Each row of a before or after table is a point. One or more steps were done to the points. Then noise was added and the rows were shuffled. The steps act on how far a point lies along the listed directions, d1 being the first. Write out the steps. A step turns or swaps two directions, mirrors them in a line or flattens them onto one, adds a multiple of one to another, or multiplies one. Angles are multiples of 10 degrees, from the lower direction toward the higher: turns from -170 to 170, lines from 10 to 170 but not 90. Use the fewest steps. Two steps may share a direction if one is a turn and the other turns, adds or multiplies; they go together, in the order done. Otherwise the lowest direction goes first.

Directions:
(1): [-24  39]
(2): [-39 -24]
Before, 12 rows:
[[ 12  62]
 [ 30  61]
 [ 37   9]
 [ 11 -42]
 [ 15  -7]
 [ 40  53]
 [ -8   0]
 [  8 -16]
 [ 72  13]
 [ 25 -27]
 [ 17  11]
 [ 17  24]]
After:
[[-31  -8]
 [-67   5]
 [-17 -15]
 [  6   7]
 [-66 -10]
 [ 11 -32]
 [-25 -26]
 [ -1 -14]
 [-58  16]
 [ 10 -15]
 [ 29 -30]
 [-40 -58]]
Steps: multiply d2 by -1

Directions:
(1): [-16  25  39  52 -12  32]
(2): [-57 -42  10   1  35   3]
Before:
[[ 83  41 -25 -21 -42 -23]
 [ 11  14  -4  -5 -10   8]
 [ 24   9 -25 -25  -4 -14]
 [ -7  -1 -11 -14   7  -8]
 [ -9   5  12  20  -4   8]
 [  5 -17 -17 -23  19 -13]
 [ -5 -11 -13 -14   8  -7]
 [ -2 -15 -18  -3  19 -14]
 [ -5 -23 -32 -18  13  -3]
 [ 34  36  14  16 -29   9]
 [ -4  -4   1  -2   5  -5]
 [  1  -3   9 -12   2  -8]
 [ 17   1 -26 -29 -14 -14]]
After, 13 rows:
[[ -9  -6   3   1   6  -3]
 [-19 -18 -13   6  12  12]
 [121  85 -18  -1 -76 -11]
 [ 18  20  -9  -4 -26   1]
 [ 63  42  -5  -4 -38  -3]
 [ -8  -8   3   2  18   2]
 [-13 -12  -4  12  22  -3]
 [ -6  -5   0   3   2  -4]
 [-14  -8  -1   3   7   1]
 [ -1  -3  13  -7   1  -6]
 [ 20  20  -6  -4 -16   7]
 [-13   3  -1  -3   6   1]
 [ 29  28  -9  -1 -16   0]]
Steps: multiply d1 by 0; multiply d2 by 1.6

Directions:
(1): [ 15  28   0  16 -68  -9  18  51 -24]
(2): [ 24  21  11   6 -16  50  55 -35  36]
(3): [ 36 -64  -3  19  25  -2  41  37  -1]
(4): [ 53  29  32 -59  27  -3  -2  14 -18]
(5): [ 38 -29  -8   3 -32 -14  -8 -60 -47]
(6): [ 19  45   5  66  43 -17   3  -8 -22]
Before:
[[-24  38   5 -16 -57   7  -7  39  23]
 [-34 -68 -15 -23  21  -4 -49  -8  16]
 [-39 -29  -7  67  74   7  13  21  11]
 [ 13  13  -2 -69  17  23  -7 -11  -3]
 [-60  -9 -10 -20  -5  29  -5 -59  69]
 [ 27  16  16  49  35  15  44  30  35]
 [-42  28  -4 -37 -47 -44 -35  55  -5]
 [ 31 -35   6 -40 -33  38  34  61  68]
 [ 37  -7 -14  16  49 -26  -9 -47 -23]
 [ 57  19  11 -10  43 -15 -11  45 -12]
 [ -3 -49 -10 -37   3  -3   9 -27  32]]
After (11 x 9):
[[ 29  23 -25  24 -20 -39  -4  15 -41]
 [ 27 -11   3 -34 -37 -17  16  14   1]
 [ 42  -9  10  44  22  29  57   7  32]
 [ 35  46  24 -65 -39  14  11  -2   4]
 [ 21 -62 -10   5 -15  39  40   5  80]
 [-75  -1 -11 -20  30 -24 -34   0  47]
 [ 20   6  19 -43  -9 -10 -23  70 -14]
 [-20  11 -25   0 -54  18  12  17  -9]
 [ -4 -13 -31  64  -4  -5   8  38  20]
 [ 44  16  34  -6  61  16  51  64 -13]
 [-39  -1   5 -11  14  23 -14 -26  56]]
Steps: turn d1 and d4 by -150 degrees; add -0.3 times d5 to d3; turn d2 and d5 by 30 degrees; multiply d6 by 0.7

Directions:
(1): [-34  39 -22  -3  55  32   6  56  -1 -19  57 -25   3 -11]
(2): [  7  -8 -36   4 -17  20 -12 -41  73 -53  25 -12 -42  13]
(3): [ 54  12   0 -15   9   5  77  11  46  26  20  36  23  16]
(4): [  8  -1   3 -39 -23  53 -25  32  13  38 -25 -41  -2  65]
(5): [  1  25  67  16   1 -59 -20  27  19 -20  25   6 -20  54]
(6): [-42 -10 -22  13 -22 -12  -8 -30   4   5  39   0  85  41]
Before:
[[  -2   16   27   13   24  -22    7    6  -37   33  -14    5  -18   32]
 [ -13   20   -3  -21   43   37   54   69  -28   26   30  -15   44  -35]
 [  39    4  -28  -16  -43   49   23    3   44   14    6    0  -33   50]
 [ -21  -23  -15   16    2   -1  -53  -11  -46    0  -45  -36  -52 -106]
 [  -5   15  -15    6   37    9   27   11   52  -29   69  -17  -14  -25]
 [ -32  -27   27   -2  -18  -19  -64   16  -88    3  -50   -8  -34  -43]
 [  74    1   33  -59  -19  -11   89   13   17   86  -72   25  -11   17]
 [ -21   15    0  -17   12   54    3   34  -16   -9   14  -34    2  -23]
 [ -21  -19  -40    8  -10   35    0  -15   24  -18    7   11   42   21]
 [ -56   26   -1   -3   11   27  -31   37  -66    4   45  -21   58   -3]]
After:
[[ 14   5 -22  -4 -41  48 -23   5  22 -23  -7 -22 -82  25]
 [-16  -1 -12 -19 -11  56   0   1 -19   2   7 -26  28 -11]
 [-29  16  50 -37   3 -12 -41  49 -46  22 -77 -49 -84  -8]
 [ 22  -5 -24  -1  17  43  39   8  41 -17  -1  27  -4  -6]
 [-55 -18   1   6 -32 -30 -18   0 -42  27  30  11 101  39]
 [-16   7  22  15  13 -22  -4  -2 -38  35 -15   2 -11  36]
 [-75 -14 -45  32 -16 -23 -27 -27 -19  21  45 -26  94 -26]
 [  3 -18 -16  14  15   2   9 -28  31 -30  21 -14 -34 -56]
 [ 20  12  -6 -29  -6  36  38  21 -28  40  25  20  67   4]
 [-12  -6   1 -30  20  49  23  49 -52  29 -14 -26   6 -54]]
Steps: flatten d1 and d5 onto the line at 120 degrees; turn d2 and d4 by -10 degrees; turn d3 and d6 by -100 degrees

Directions:
(1): [  5  47  -6 -27  38  22 -12  26  -7 -36 -39 -10  -2  11  18 -27  16  57
  59  64]
(2): [ 39 -19  29 -29  31  30  32  27 -36 -57  -3  58 -28 -16  17   1 -28 -45
 -39  19]
(3): [ 12  -6  13 -19 -32 -34  24  44 -33  56  35  15 -70  -2  21  -7  52  39
  -9  14]
Before (13 x 20):
[[ -38   31  -41   23   19   23  -34  -50   29  -28  -33  -31   71   10
   -14    7  -15   -7   35  -13]
 [ -22   11  -12   26  -33  -25    0  -23   25   70   12  -36   14    3
   -26   29   -3  -18   24  -21]
 [  26   -1    1  -11   18  -30   36   44  -48  -29   15   14  -36  -18
    16   -4   18   32   -6   25]
 [ -11   28   -6  -23   21   25  -29   17   -8  -64  -32  -10   47   21
   -33  -18  -37  -16   50   27]
 [   2  -17    1   31    6   38  -27  -28   36  -64  -14  -11   46   12
   -10   24  -47  -70  -21  -39]
 [ -40   -7  -19   59  -23   -2   -5  -25   47   60   11  -45   32  -10
   -27   -1   -5  -31   10  -42]
 [  -6  -13   -3   12  -14    0  -11  -40   -9  -26    5    1    7  -18
     3   22  -11  -16  -24  -19]
 [  -3   16  -19    7   18    9  -22  -12   27  -16  -19  -20   59   -2
   -11  -20  -29   35   60   20]
 [   2  -63   33    5  -85  -33   64   -5  -28   66   67   41  -63  -42
    23   19    6  -31  -64  -47]
 [  62  -46   59  -54   13   22   59   57  -56  -26   14   51 -105  -32
    18   21    0  -16  -33   35]
 [ -41   52  -58   15  -16  -35  -28   -7   14   66   -9  -70   12   31
   -25  -35   70  112   58   26]
 [   6   16  -10    8   37   36   -3   12  -14  -29    6   -3   31   20
    14  -12  -10  -24   16   18]
 [  28   28   13  -34   49   16   -3   19   -7  -53  -45   14   12   -7
    11  -16    3  -10    2   31]]
After:
[[ -26   18  -10    1  -33  -28  -23    0   30   78   -2  -86  -32    9
   -13    8   60  104   83   18]
 [  -8  -16   -3   13  -27  -15   -9  -34  -12   -3   17   -1   -6  -17
     5   23    4   -4  -25  -22]
 [  -8  -36    0   47  -38    2  -22  -31   38   -2   22  -19   28   11
   -14   33  -22  -64  -38  -71]
 [ -23    9  -11   -1    3   13  -34  -10   10  -46  -18  -16   68   19
   -51   -4  -51  -43   29  -11]
 [  16  -37   25   15    4   23   47   26  -14    8   22   38  -33  -32
     2   -1  -20  -79  -50  -15]
 [  30   -8   25  -16    1    4   45   22  -27   10   12   38  -38  -15
    -1   25  -22  -59  -21   11]
 [  -5  -12   -9   10   22   34    5  -37   -3  -54  -11   27   41   -9
    -8   23  -47  -76  -35  -31]
 [  -5   27  -24    8   12  -36    2   19  -13  -11   -2  -35    5   -2
     3  -10   29   70   41   24]
 [  -8  -18   20  -10  -88  -47   52   23  -33   95   56   11  -84  -25
    38   -7   60   56   -2    0]
 [ -12   34  -15    5   19   -8  -34  -23   37   -8  -43  -38   57    5
   -14   -8    9    5   23   -7]
 [ -11   10  -22   26   18   23  -15   -9    5   -3   14  -24   47   24
     1   -5   -9  -25   15   -8]
 [  19  -15    0    2   31   25    1  -14   11  -49  -12   21   52  -17
   -11   -8  -63  -23   12    6]
 [  49   13    5  -50   78   53   38   39  -59 -102  -37   61  -23   -7
     7  -31  -20  -11  -26   72]]
Steps: turn d1 and d3 by -40 degrees; multiply d2 by -1
